Each point is reached from the start by the listed moves, each made once or not at all, plus a little noise. Say if it took an odd or an even number of moves. Then give how often each move was made.

Moves:
(1): [ 12 -10 -37]
(2): [-12  33 -19]
(3): [21 17 11]
Start: [15 -5 -3]
Points:
[ 38  35 -47] -> odd (1, 1, 1)
[16 -7 -4] -> even (0, 0, 0)
[ 13  22 -60] -> even (1, 1, 0)
[  3  29 -23] -> odd (0, 1, 0)
[ 26 -14 -40] -> odd (1, 0, 0)

Moves:
(1): [  8  35  12 -21 -11  22]
(2): [-48  16 -19  10 -10  23]
(3): [-8 10 38  8 -9  6]
(4): [ 22  -7 -17  32  25  16]
(5): [-11 -25   5 -13  34  12]
(6): [  8 -28 -12  -2 -57  50]
Start: [  9  -8   1  34   8 -10]
Points:
[13 -8 -2 35  8 -9] -> even (0, 0, 0, 0, 0, 0)
[-52  32  35  19  12  56] -> even (1, 1, 1, 0, 1, 0)
[  9  40  52  16 -15  18] -> even (1, 0, 1, 0, 0, 0)
[31 -5  5 33 54 39] -> odd (1, 0, 0, 1, 1, 0)
[-60  -5  22  38  21  29] -> odd (0, 1, 1, 0, 1, 0)
[32 29 39 53 14 36] -> odd (1, 0, 1, 1, 0, 0)

Moves:
(1): [ 15  10  -6  -2 -13  -1 -10  22   6]
(2): [-13  15 -13   5   2  -5 -15  14  10]
(3): [ 0 -1 15 28  5 -3 -8 14  2]
(4): [ -7  -2  -6  -6   0  10 -10   8 -17]
(5): [-2 -9  4  4 18 -8  2  7  6]
(6): [15 -1 -9  1  7 21 -4 -4 15]
(7): [  6 -17 -12  -3 -17   2  21  -9  24]
(8): [-10   5  13 -10 -14   3  -3  -4   6]
(9): [ -8  -1  -8  -4  -4 -25 -22   2  21]
Start: [ 9 -9 -4 -2 12 -3 -5  6  0]
Points:
[ 28 -31 -39 -10   2  -4 -26  31  55] -> even (1, 0, 0, 1, 1, 1, 1, 0, 1)
[ 22 -39 -12  24  24  21  -4  22  31] -> odd (0, 0, 1, 1, 1, 1, 1, 0, 0)
[ -6  18  -2  15  -8   2 -52  60   8] -> odd (1, 1, 1, 1, 0, 0, 0, 1, 0)

Moves:
(1): [ 23   7  -6   1   9  18   2   6 -11  -1   8   4  14  12   5]
(2): [ 19  -4  -3 -20  18  16   6  -4 -40  -2  -1 -17  14   1  -1]
(3): [-20  -1  -2   0   2   0   9  -1  18  22   1   9  -2 -16 -13]
(4): [ 11   2   3  -8  -9  20  14  15 -15  -9  14  10  -1  -6  20]
(5): [  0 -10 -15  -5   3  -3  -5  -5  -6   9   7  -1   7  -4  -7]
(6): [  7 -14  -1 -11   3   1   7 -12  -3   1 -11  14   0  12   4]
(7): [  8  -5 -13   7  11   6  -3  -1 -20 -10  -1  10   1 -17 -19]
(8): [ -2  11   0  -9 -20  12  -3  13  -9  -7  -5  -1  18 -10 -12]
(9): [-16  10  -5  -6   7   5  -4   3   2 -17   1   0   9   2  11]
(10): [ -2  15 -12  11 -20   0   9   1   6  10 -26  12   3 -11  12]
(11): [  9   4   3 -18   1  -8  -9 -17  -5  -6   8  -9  -9   6   0]
(12): [ -4 -11  -2  10   4  14 -10  -2  -9   5   8   7   6  -5   3]
Start: [ 13  -1  -4  -8   1  -2  10 -10  15  -4   0   0  15 -13  20]
Points:
[-15   4 -25  -6  23  10  11 -10  14 -10   1  19  22 -43   1] -> odd (0, 0, 1, 0, 0, 0, 1, 0, 1, 0, 0, 0)
[  4 -42 -36  -7  25  16   9 -31  -5  23   3  40  26 -43 -12] -> odd (0, 0, 1, 0, 1, 1, 1, 0, 0, 0, 0, 1)
[ 23  16 -37  11   2  22  27  -5   9  17 -19  35  31 -46   6] -> even (1, 0, 1, 0, 0, 0, 1, 0, 0, 1, 0, 0)
[  4   1 -40 -54   0  36  10 -34 -33  10 -20  14  60 -37  17] -> odd (0, 1, 1, 0, 1, 1, 0, 1, 1, 1, 1, 1)
[ 35  15 -30 -40  13  58  53  -2 -30  -1 -15  32  51 -20  57] -> odd (1, 1, 1, 1, 0, 1, 0, 0, 1, 1, 0, 0)
